Each row of a before or after table is a point. One or more steps were done to the points. Then noise was added and the rows were shuffled. The steps act on columns, c1 being the first. What was done? A step turns or swaps two columns, mirrors them in a line or flattens them onto one, adds a multiple of one to another, or multiplies or shifts one. Angles are multiples of 10 degrees, from the lower column toward the higher: turns from -170 to 170, lines from 10 to 170 but not 90. Use the fewest steps. Two steps may share a column if one is a turn and the other turns, adds or multiplies; they go together, in the order done. Otherwise the lowest column goes first.

Before:
16 2
-10 23
22 -9
-7 44
12 47
16 42
0 -81
-26 -54
-13 9
-28 -4
28 30
28 23
20 7
-1 -51
After:
-4 6
-10 16
-13 22
-6 11
-18 31
-20 34
0 5
15 -30
35 -62
-14 23
10 -15
1 -4
20 -39
1 -3
Steps: flatten c1 and c2 onto the line at 120 degrees

Before:
18 3 6 22 8 38
-21 -17 87 10 -32 32
-7 -1 -23 2 -31 -30
-7 -16 15 18 -10 19
-13 20 10 4 6 37
15 30 -19 30 38 30
-14 -10 -10 8 19 6
-44 10 75 35 -7 67
-1 -43 -34 1 -28 -3
-7 -38 -4 -32 -17 -15
-28 -5 1 11 -6 33
-12 -31 -15 41 7 -15
34 -15 -3 -8 11 -20
5 -21 -31 7 -24 -8
After, 14 rows:
-15 -15 -2 -7 10 36
-30 -1 -24 1 -48 0
-15 -36 -3 -33 -20 -4
39 2 5 26 9 12
27 -4 3 13 -6 -32
-18 -30 -15 40 -5 -9
-7 -23 -33 5 -47 7
29 30 -18 31 25 6
-5 -44 -35 -1 -50 1
58 11 77 35 45 -55
28 -19 87 10 29 -26
17 -14 16 18 2 -12
33 19 11 6 14 -20
5 -9 -10 8 15 -15
Steps: mirror c1 and c6 in the line at 40 degrees; add 0.7 times c3 to c5

Before:
-8 -18 3 -16 29 -1 0 -16 29
25 -3 -1 -10 13 0 -21 -4 25
1 -26 -8 30 -24 -12 -13 -11 -25
-11 -5 14 -9 -2 -44 -3 21 32
36 9 5 13 -15 10 -5 -26 9
3 -13 5 -15 -14 13 2 -14 39
-8 19 -10 10 -7 4 -16 -24 25
-3 4 34 25 7 -12 -5 -5 0
-4 15 -6 15 -4 -41 12 -27 -34
-6 -17 -3 16 -19 8 17 -7 -36
1 4 24 1 20 10 -21 -5 24
5 7 32 -8 -10 4 -26 -26 -16
18 -3 -5 1 -24 10 -19 95 30
After:
-22 -5 -7 14 -2 -44 -3 22 31
3 -24 -7 -21 -24 -12 -12 -11 -24
-6 4 -37 8 7 -12 -5 -5 0
-9 15 -2 -12 -4 -41 13 -27 -34
10 6 -21 25 -10 4 -26 -25 -16
72 9 -10 -4 -14 10 -4 -26 10
2 4 -19 14 20 11 -21 -5 24
6 -12 4 11 -14 13 2 -15 39
-16 -18 4 10 29 -2 0 -17 29
-12 -16 -4 -11 -19 8 17 -7 -36
50 -3 5 5 13 1 -21 -4 25
35 -3 4 -4 -24 10 -19 96 30
-16 19 2 -12 -7 4 -16 -24 25
Steps: multiply c1 by 2; multiply c4 by 0.7; turn c3 and c4 by 140 degrees

Before:
-3 2 -34 6 7 7 -12 8 31 -6 11 22
-34 29 -35 -18 -7 11 -5 6 -27 -20 -21 -11
-16 -21 -10 -2 21 20 19 -29 -2 -27 2 -27
8 13 13 -23 -27 23 24 10 -10 12 -16 29
-32 14 -13 -13 -4 -12 -6 5 -23 -1 19 -2
11 38 -2 34 8 6 -23 26 25 10 15 11
15 1 -18 22 -17 -14 28 -29 -27 -21 27 7
-35 -10 10 22 -12 5 12 -10 32 27 -9 6
10 -8 13 18 -22 23 4 10 -27 23 -23 -24
After:
2 -14 -95 -23 -27 2 24 25 -10 7 12 -3
26 -9 22 -14 -3 10 -5 -20 -23 -1 -21 -10
-3 3 42 19 -22 2 4 27 -26 16 25 23
-6 -36 -24 33 7 24 -23 18 25 8 -23 -9
7 0 -6 6 6 5 -13 9 30 -3 -12 -40
34 -32 81 -19 -8 3 -5 1 -28 -15 15 -26
-21 3 10 23 -17 -23 28 -15 -27 -15 -27 -20
34 8 -30 22 -12 -12 11 -9 33 18 10 6
17 22 86 -1 23 -33 18 2 -1 -19 2 5
Steps: turn c6 and c8 by -110 degrees; turn c1 and c8 by 160 degrees; turn c2 and c11 by -170 degrees; turn c3 and c12 by 120 degrees; multiply c3 by 3; multiply c10 by 0.7

Before:
-30 -24 -48 25 -5 15 -12 23 39 10 -48 5 26 7 5 -1 33 -30
8 -22 -6 8 19 -7 32 2 35 -6 -14 -37 8 -7 -3 7 44 -16
-1 17 -18 6 -18 37 53 -4 -13 -7 11 5 -13 16 95 -2 23 -18
-21 1 -1 8 43 26 -20 3 2 -39 -4 -5 3 -21 0 26 9 48
-9 -29 -19 -33 19 -18 24 -1 -16 -3 -4 -51 -1 -15 50 40 18 33
-19 2 -12 -22 -19 11 -14 29 -7 26 15 -33 -8 32 -21 40 8 36
23 -36 38 -23 27 2 4 44 7 -3 -8 6 7 -19 12 -8 -3 5
9 0 -8 -5 -64 28 10 -30 8 -54 24 -15 35 -30 49 7 4 -25
-14 -9 -2 -21 19 31 40 -18 46 -2 -60 -19 28 -7 13 2 -24 34
-38 39 -35 4 29 -28 19 8 25 -44 -22 -25 2 17 14 -1 -22 4
-30 3 -39 -20 24 -7 -8 -9 -7 -12 6 15 -16 4 1 39 31 23
After (11 x 18):
-11 2 -19 -27 -17 24 -15 28 -7 26 1 27 -7 32 -19 41 -53 35
-5 -10 46 -24 19 0 41 -17 46 -3 -40 37 27 -6 13 3 -83 35
1 -30 -9 -33 20 53 24 -2 -17 -5 -17 10 0 -14 50 41 -40 34
5 -23 7 8 19 35 33 2 35 -6 -15 13 8 -8 -3 7 -15 -15
28 -36 29 -15 28 -8 5 44 7 -3 24 -2 6 -18 11 -8 -65 3
-37 39 -5 -10 31 36 18 8 25 -44 -41 -12 1 17 14 -1 -82 4
-20 3 -29 -28 24 -8 -7 -10 -7 -12 -26 -14 -16 4 2 39 -28 22
11 1 -24 0 -65 0 11 -30 8 -55 9 32 34 -31 50 7 -55 -23
-3 16 -21 4 -20 -24 52 -3 -15 -7 -6 28 -13 15 95 -2 -37 -17
-35 -24 6 13 -5 -13 -10 23 39 11 -66 12 27 6 5 0 -27 -30
-23 1 3 0 44 -9 -20 3 3 -39 -3 26 1 -21 0 28 -51 48
Steps: turn c1 and c4 by 20 degrees; turn c3 and c11 by 50 degrees; turn c6 and c12 by 120 degrees; shift c17 by -60

Before, 12 rows:
16 -15 14 15 14 -16 -20 22 -34 17 45 43 -9 -18 -3 -19 19 -64 21 11 23 16 3 6 14 45 29 -28 5 -87 47 -52
53 -23 9 1 8 -2 -3 6 78 -6 18 -26 -9 0 2 -22 49 24 25 14 18 -16 -20 -9 18 -38 -5 -19 12 2 41 -7
-7 9 15 15 12 -11 -21 4 -34 1 -29 35 -15 14 95 -20 44 -4 11 29 20 -2 -17 -15 22 3 -17 -6 14 -11 -55 15
13 -28 -38 10 -11 -12 18 14 -30 26 -21 17 42 47 -14 -1 38 24 -36 -17 21 -8 -18 -3 -40 7 8 16 14 -14 37 10
-11 -35 11 -2 -19 -6 -14 7 3 -46 -21 35 -7 -6 -18 10 -2 9 -4 25 8 8 11 -4 -55 -31 -12 -16 0 -7 -14 22
11 -35 15 18 -7 -3 -14 -81 -5 26 -26 0 -16 25 -18 -22 1 16 32 -59 -14 68 18 -13 -31 -40 21 -23 3 -27 -31 17
-6 -28 26 2 -2 8 -14 8 -39 -73 0 -28 0 8 -18 -7 -1 -47 26 30 -56 35 1 24 2 -43 3 -2 -6 -25 32 -72
37 -29 24 17 -12 -13 -4 25 -37 -8 -29 -11 12 11 -10 41 3 3 33 31 17 -14 5 -18 5 38 8 -24 5 4 43 -5
-22 -6 12 7 -1 -6 75 -24 -40 6 27 -8 8 9 10 17 2 -19 30 30 -37 -16 -20 -2 -13 -19 -13 -14 7 15 43 9
-11 -34 12 9 12 -3 -7 21 -17 2 -11 -13 4 -18 31 -27 0 21 24 -48 26 -14 -12 -16 -7 60 -4 13 -19 8 40 26
-13 -36 11 11 15 -20 -20 23 -37 25 -25 -24 -17 -10 3 -20 2 16 27 36 -11 -13 9 -11 2 3 15 19 15 -19 -5 15
-16 -23 -15 -7 0 -23 -22 -2 -39 4 -16 7 3 -14 -15 3 6 15 -9 9 4 -18 -3 -13 0 -40 -16 -26 0 -21 42 -22
After (12 x 32):
-18 -23 -13 -9 -2 -35 -20 -2 -40 6 -17 -1 2 -12 -15 4 7 38 -9 10 0 -16 -1 -11 -46 15 0 -26 6 -21 -43 -21
-7 -30 24 2 -5 8 -17 11 -37 -70 1 16 2 8 -17 -7 -1 43 25 28 -56 35 0 23 18 -48 -13 -1 -20 -27 -32 -73
13 -36 14 19 -10 16 -12 -80 -4 24 -26 -3 -14 25 -19 -25 1 39 33 -59 -14 67 18 -10 -29 17 -11 -23 1 -25 39 14
37 -28 24 20 -15 -22 -7 25 -36 -7 -30 0 14 12 -10 41 7 -36 32 28 17 -10 5 -21 -19 5 -18 -26 -9 3 -37 -4
-7 -37 11 -4 -21 33 -15 7 6 -43 -23 -22 -8 -6 -17 11 -2 31 -2 21 7 6 8 -5 -44 9 11 -17 30 -6 4 23
-10 -35 16 9 10 -1 -8 18 -19 2 -12 24 5 -18 32 -24 3 -60 25 -45 24 -16 -10 -16 -14 22 -12 10 -1 11 -40 24
-22 -1 10 3 -3 0 75 -22 -42 2 30 -4 10 13 7 13 3 21 28 26 -35 -11 -22 -3 -18 -19 -2 -14 -7 16 -45 10
13 -28 -40 11 -12 13 18 16 -32 27 -21 -22 38 50 -15 0 38 -6 -36 -14 22 -8 -18 -2 -48 26 -21 15 10 -15 -33 10
50 -23 8 4 8 -15 -2 6 78 -5 18 2 -11 -1 0 -24 50 38 27 13 20 -18 -21 -9 10 25 -7 -15 -28 0 -39 -4
-10 -36 9 11 19 -35 -18 23 -36 28 -25 1 -19 -6 4 -19 1 -6 27 38 -15 -13 9 -7 -34 16 -13 18 -31 -18 9 15
19 -13 9 13 11 -38 -21 18 -33 19 43 -25 -9 -19 -3 -17 17 -43 23 12 27 14 4 9 -22 -63 -45 -28 34 -87 -36 -49
-9 8 15 13 13 -33 -22 2 -34 4 -27 -27 -11 12 95 -19 42 -4 14 31 22 -4 -17 -13 -6 -6 34 -4 20 -13 46 15
Steps: multiply c6 by 2.5; turn c6 and c25 by 50 degrees; turn c12 and c29 by 120 degrees; turn c18 and c26 by 90 degrees; turn c27 and c31 by 160 degrees

Before:
-11 -9 11 17 7 37 3 -1 -4 68 5 19 -8 -5 13 -2 -13 34 7 8 -8 -24 2 2 -3 -7 0 -18 3 -8 -15 -11 48 -4 13 8 2 -7 -34 15 -6 16 -40 -13 -13 27 9 16 -27 21 -17 19 -2 -3 -2 -7 7 -3 14 16 12 -3 2 -10
-5 0 -20 -3 -2 -20 -5 -7 -1 9 -22 -36 -13 12 -2 9 -3 -1 15 12 -8 -16 -2 -1 12 -12 14 -25 11 -5 3 4 1 3 -7 9 0 5 0 13 -2 1 -8 -18 1 -4 -2 3 -17 -6 -5 -23 11 6 13 -3 -7 7 -11 -19 -5 -12 -4 -11
-9 -2 15 -9 -2 -14 9 -4 6 -12 21 1 41 24 5 1 6 1 -7 -1 -3 7 -3 -18 16 -9 23 19 19 3 -15 15 1 -4 -5 -26 6 4 -6 -12 -14 16 -13 -15 19 2 -8 -17 -15 21 -13 -95 7 3 -9 2 -24 -6 14 8 5 -8 1 -4
0 -6 -30 6 4 -19 10 -19 3 1 16 12 -9 7 13 1 -30 -1 -20 -21 -1 -4 0 12 -10 12 20 32 1 1 -15 11 3 -4 -2 3 5 7 11 11 7 8 -13 -15 19 0 -10 -7 -25 6 32 16 4 -1 2 5 -14 -1 9 -1 -2 14 -4 12
2 2 10 16 17 -16 -3 -12 51 -6 3 -8 12 -20 -14 -2 8 -1 -10 2 -7 3 -1 -2 -37 5 11 4 -4 -36 20 -18 11 -3 11 11 7 2 0 -46 3 -3 -15 10 -7 10 5 -11 -15 5 -6 15 9 9 -4 -1 -22 32 -2 23 18 1 3 9
-11 26 17 6 38 1 -6 -4 -2 -25 24 14 4 -18 14 8 9 18 9 1 68 -9 -2 6 11 -10 -12 -2 31 11 -1 -19 22 0 -6 8 -5 -9 8 10 -5 -8 -16 32 13 -9 2 29 37 4 -15 19 -12 9 12 14 8 22 4 5 21 -8 -31 12
12 -1 0 18 -4 15 -6 -1 7 17 14 12 -7 7 -6 -12 -5 5 -12 -7 0 0 26 1 -20 -3 6 -20 23 5 -5 16 -2 23 21 14 4 -14 0 15 -16 -27 -11 -5 -24 1 -4 3 -30 -8 22 17 -4 2 6 -6 -21 6 4 4 11 -2 -6 -22
-11 -1 10 -23 19 29 1 0 3 -24 10 -18 -8 -21 7 10 8 3 22 2 5 -37 13 0 4 -15 -31 3 9 5 -13 5 6 -2 -7 -53 -1 6 8 8 12 -27 -39 34 3 53 -8 -6 23 0 0 18 -7 0 -2 1 -12 8 -12 10 18 23 -8 12
-9 -6 14 -3 2 -21 28 -34 7 -24 6 -17 4 -20 -33 9 3 1 -22 15 -8 4 23 5 15 2 -17 -14 -3 -4 -8 3 -1 9 -4 5 0 9 16 15 -4 14 -14 -5 -5 -11 -13 -21 -7 -10 -19 11 5 15 31 -1 2 -3 -8 10 6 8 2 6
After (9 x 64):
11 -2 0 18 -4 15 -5 -1 7 0 14 12 -7 6 -6 -13 -5 6 -13 -7 -1 0 26 1 -20 -3 7 8 23 5 -5 17 -2 23 20 15 4 -15 -20 15 -17 -26 -11 -5 -25 2 -4 3 -30 -9 22 18 -3 1 7 -6 -21 6 3 4 11 -2 -6 -23
-9 -6 14 -3 2 -22 29 -33 7 0 6 -17 4 -19 -34 10 3 1 -22 15 -9 4 23 5 14 2 -17 -11 -3 -4 -6 3 -1 9 -4 4 0 10 -18 14 -4 14 -14 -6 -5 -11 -13 -20 -6 -10 -18 11 4 16 31 -1 1 -3 -9 10 6 9 2 6
-11 -1 10 -23 19 29 0 0 3 0 10 -18 -8 -21 7 11 9 3 22 2 4 -36 14 0 5 -14 -32 -9 9 5 -14 6 6 -2 -7 -54 -2 6 0 8 12 -27 -38 34 3 53 -8 -6 23 0 0 19 -7 0 -1 1 -11 7 -12 10 19 23 -8 11
-11 26 17 7 38 1 -6 -4 -2 -1 23 14 3 -17 15 8 9 19 9 1 68 -10 -2 7 12 -10 -11 -7 31 11 -1 -19 22 1 -6 7 -5 -8 -5 9 -4 -9 -16 31 13 -9 2 29 36 3 -15 19 -12 8 13 14 8 21 4 5 22 -9 -32 12
-11 -8 11 17 8 36 3 -1 -4 1 6 19 -7 -5 13 -2 -13 35 7 8 -7 -24 2 2 -4 -7 1 39 4 -9 -15 -11 47 -3 14 9 2 -8 -6 14 -5 16 -39 -14 -14 28 9 17 -27 20 -17 19 -2 -3 -2 -7 7 -3 15 16 11 -4 2 -10
2 2 10 16 17 -17 -3 -13 50 0 3 -8 12 -21 -14 -2 8 -1 -10 1 -7 3 -1 -2 -38 6 11 -1 -5 -37 20 -19 11 -3 11 11 7 3 4 -46 3 -3 -15 11 -8 10 6 -11 -16 6 -6 15 9 9 -3 -1 -21 33 -1 24 19 1 3 9
-10 -2 16 -9 -2 -15 9 -5 6 1 21 2 40 24 5 1 7 2 -7 -2 -3 7 -3 -18 15 -7 23 0 19 2 -15 15 2 -3 -5 -26 6 4 20 -12 -14 15 -13 -14 19 2 -8 -16 -15 21 -13 -95 7 2 -9 2 -24 -6 15 8 5 -9 1 -4
0 -6 -30 6 4 -19 10 -19 2 0 15 12 -10 7 14 2 -31 -2 -20 -21 -1 -4 0 11 -10 12 20 -21 1 1 -15 11 3 -4 -2 3 6 7 28 10 7 8 -13 -15 19 -1 -10 -7 -25 6 31 16 4 -2 2 5 -15 -1 9 -2 -2 14 -4 12
-5 -2 -19 -3 -2 -19 -5 -5 0 0 -24 -35 -12 12 -1 10 -3 -1 14 12 -9 -16 -2 -1 12 -12 14 9 12 -6 3 5 1 4 -6 8 0 5 -23 13 -1 1 -9 -18 2 -4 -3 2 -17 -6 -5 -23 11 6 13 -2 -8 7 -11 -19 -6 -13 -3 -11
Steps: multiply c10 by 0; turn c28 and c39 by 110 degrees

Before (12 x 64):
-4 0 -49 34 -45 -1 -4 25 -16 41 -61 9 -24 -15 20 -4 -6 -4 2 13 41 38 -49 -37 -36 36 29 -20 18 22 -38 -16 -25 -37 10 -21 0 -20 -19 -35 17 25 -12 29 10 -6 -35 -32 -8 9 -47 -32 14 34 32 10 -37 0 17 5 -40 -27 -21 -13
-58 13 34 11 -7 30 -24 49 -2 -15 -30 -32 20 1 59 28 15 -12 -34 -43 29 -28 -1 12 -4 -5 -9 -34 -28 -5 22 -18 15 12 -29 38 6 37 -16 31 21 5 -6 25 19 2 20 28 -1 20 27 -22 8 1 -31 -38 -41 -57 28 -1 12 22 14 -30
10 -24 15 -23 -3 20 -26 -16 46 27 2 -28 -5 25 13 16 23 -26 15 1 14 12 7 14 -4 -17 -20 39 13 -46 -31 16 28 42 -11 -18 13 56 -12 -36 -12 26 -15 15 21 -12 -17 -19 -29 36 23 12 -8 33 -28 9 -18 -5 -2 -49 22 -13 34 9
-5 -10 -6 -16 -20 68 -6 -22 42 11 -39 36 -16 16 -9 -47 -43 -24 -43 7 -9 -14 -64 25 23 -2 0 17 4 -35 20 -27 4 12 -10 -26 34 -15 -22 -12 48 -20 19 8 -22 -14 27 -3 13 4 7 -19 -32 38 -21 -32 16 -25 -4 -10 17 -31 -14 22
-27 13 -29 41 -57 -10 41 -16 12 3 -27 -22 -16 -7 41 14 13 26 -5 -32 20 7 -30 -31 -7 -28 41 -44 5 3 -19 -38 0 16 23 15 -33 49 19 -32 27 8 -27 -28 27 8 -22 10 -12 45 20 27 29 44 -28 -22 -21 -21 -35 -54 25 -41 -19 15
-33 -67 -14 50 -22 35 -18 -4 -27 -23 -18 -40 -8 45 -18 10 -10 -17 13 13 45 18 18 0 17 9 -15 28 12 -19 29 15 7 -3 28 22 17 6 -33 -6 -34 27 26 21 -46 21 -8 -49 48 -36 -16 -1 -20 27 1 -26 0 -17 -17 -2 3 -30 2 22
-9 -44 -10 36 1 32 -14 36 40 -1 -13 -18 35 -4 16 33 13 -21 18 -24 -13 16 -63 -32 -24 -38 -22 36 -50 30 13 14 44 35 9 57 -36 -3 -29 -32 -20 -39 -2 17 25 -17 13 7 -22 34 -4 21 3 14 -11 0 18 11 1 -56 30 12 -29 -32
-5 -29 -30 28 26 9 -14 27 8 -37 -58 -10 -22 -16 -6 13 -26 23 -28 -55 17 -33 -28 33 3 -40 -11 22 -23 -5 -27 9 21 -8 -17 -7 21 30 41 19 45 -50 47 -23 -40 -7 18 2 -10 8 -16 -49 -25 -13 -15 -46 -19 -12 -41 -28 -32 31 28 -28
-38 -56 26 1 6 -2 -3 -7 -20 37 1 2 -9 1 3 35 -13 47 -12 7 -5 0 -61 12 -4 -23 33 35 9 -10 19 -32 -6 13 -12 2 -9 29 13 20 -26 -38 -20 -8 -40 12 36 -12 8 23 -36 -25 -20 -3 45 31 12 -55 9 27 -48 -46 2 -8
8 -66 27 7 5 42 40 -32 -24 -39 -44 30 43 40 6 -22 -10 25 -9 -40 -20 21 -22 -26 -2 21 10 37 15 15 -43 1 -1 -21 -9 52 31 -8 46 -8 -12 -35 6 -13 -8 -7 26 11 -12 10 0 26 -23 0 2 21 -8 -26 22 -36 -7 30 -11 -14
-38 13 -30 -3 -20 0 13 -8 29 -8 -38 38 17 -27 52 29 19 7 -41 -39 13 -21 8 14 -11 -28 39 -41 7 -3 -10 21 43 12 -35 -20 3 -5 41 18 47 10 18 10 -26 -47 -15 -40 -4 -19 -4 -11 -9 6 20 17 1 -58 19 -13 -13 -35 10 -37
-66 0 24 4 -26 2 10 14 46 -7 10 -39 9 9 -16 -11 7 34 -37 13 37 15 -30 42 16 14 19 -39 -62 -31 26 -15 37 -39 -18 23 17 29 42 11 -5 19 8 48 13 -44 -26 -24 -5 41 -11 -30 -19 65 0 -12 -6 -15 7 0 -16 4 37 -27
After:
8 -65 30 6 4 44 41 -31 -24 -47 -45 31 42 37 4 -20 -10 24 -8 -39 -23 20 -25 -25 -4 19 -40 38 13 14 -44 3 20 -21 -6 53 30 -9 45 -8 -12 -36 6 -13 -7 -6 25 11 -9 13 0 27 -21 -2 4 18 -8 -28 25 -38 7 31 -13 -16
-63 1 24 4 -24 3 13 12 49 -5 10 -41 13 10 -15 -12 8 34 -34 15 42 14 -26 40 -23 17 -29 -41 -64 -35 23 -17 48 -36 -17 21 18 30 41 11 -6 20 9 51 12 -44 -26 -24 -6 42 -11 -31 -18 64 1 -10 -6 -14 8 2 0 6 38 -26
-5 -9 -6 -16 -21 68 -5 -23 39 41 -40 37 -17 15 -9 -44 -43 -24 -45 9 -7 -13 -65 27 -1 -1 -51 16 5 -36 16 -28 2 10 -8 -25 34 -16 -23 -15 50 -18 15 9 -22 -15 26 -5 13 6 7 -21 -34 39 -23 -28 16 -25 -4 -12 -29 -32 -15 24
-58 14 36 9 -7 29 -26 51 -3 -12 -31 -31 22 2 59 30 15 -12 -34 -42 27 -27 -3 12 11 -5 -60 -31 -32 -3 21 -17 11 11 -29 39 3 35 -15 32 20 4 -5 23 19 1 23 31 -3 20 26 -23 7 2 -30 -37 -42 -58 29 -4 -6 22 12 -31
-4 -29 -30 26 26 9 -13 27 7 -55 -57 -10 -21 -15 -6 14 -27 24 -28 -55 18 -34 -29 34 -27 -41 -61 25 -20 -4 -27 11 -18 -7 -15 -6 22 30 43 21 48 -50 47 -24 -42 -6 16 -3 -12 11 -18 -47 -24 -12 -16 -45 -18 -13 -40 -30 18 33 26 -27
-33 -66 -13 50 -20 36 -19 -3 -24 -9 -14 -42 -10 44 -18 9 -7 -16 13 13 45 20 18 0 -14 9 -63 28 13 -19 27 17 18 -6 29 25 15 7 -32 -5 -33 29 29 24 -47 18 -9 -48 45 -37 -16 -2 -22 27 2 -26 -1 -17 -16 -4 -16 -30 1 24
11 -25 13 -26 -4 18 -28 -15 46 39 2 -28 -1 23 13 20 21 -24 15 0 14 14 10 12 18 -17 -73 36 13 -44 -31 18 12 44 -11 -19 16 53 -15 -35 -9 27 -15 17 21 -10 -13 -17 -27 34 25 13 -9 32 -29 10 -18 -5 -1 -48 -8 -14 34 9
-10 -45 -10 35 2 31 -15 36 38 -2 -13 -18 35 -8 19 35 15 -19 20 -27 -14 17 -64 -34 36 -40 -75 39 -48 27 12 16 8 34 9 57 -39 -3 -28 -31 -22 -41 -2 19 24 -17 16 5 -22 31 -4 23 2 15 -9 -2 19 9 2 -53 -3 11 -28 -31
-5 0 -47 36 -43 -1 -1 24 -15 -12 -64 3 -20 -16 20 -6 -11 -4 3 12 42 37 -46 -37 -5 40 -21 -21 17 21 -36 -14 11 -38 10 -22 -3 -19 -17 -36 19 25 -12 29 8 -7 -35 -30 -11 9 -48 -32 13 34 31 8 -38 3 17 4 55 -29 -23 -14
-41 13 -27 -4 -20 0 11 -8 28 -24 -38 38 14 -30 52 30 19 10 -45 -37 15 -22 7 13 -4 -28 -11 -39 6 -6 -10 22 12 11 -34 -22 1 -6 42 18 46 11 16 13 -23 -50 -14 -39 -4 -21 -5 -14 -8 6 20 18 -1 -60 19 -13 16 -33 9 -36
-35 -55 27 2 8 1 -1 -7 -19 6 4 2 -9 5 4 34 -13 45 -12 6 -6 -2 -60 14 -35 -23 -16 33 10 -9 21 -32 -31 12 -9 0 -9 29 12 22 -26 -36 -20 -9 -38 9 37 -13 8 21 -39 -23 -20 -5 46 32 13 -53 9 28 36 -44 3 -6
-28 11 -30 45 -58 -9 39 -17 17 16 -29 -21 -19 -8 39 12 12 28 -5 -34 22 10 -32 -32 21 -29 -10 -43 2 4 -19 -37 -28 13 24 15 -32 50 23 -28 26 9 -25 -29 28 10 -18 8 -14 43 19 28 27 43 -28 -21 -20 -22 -35 -54 -11 -39 -20 20
Steps: turn c25 and c61 by -130 degrees; add -1 times c61 to c10; add 1 times c26 to c33; shift c27 by -50
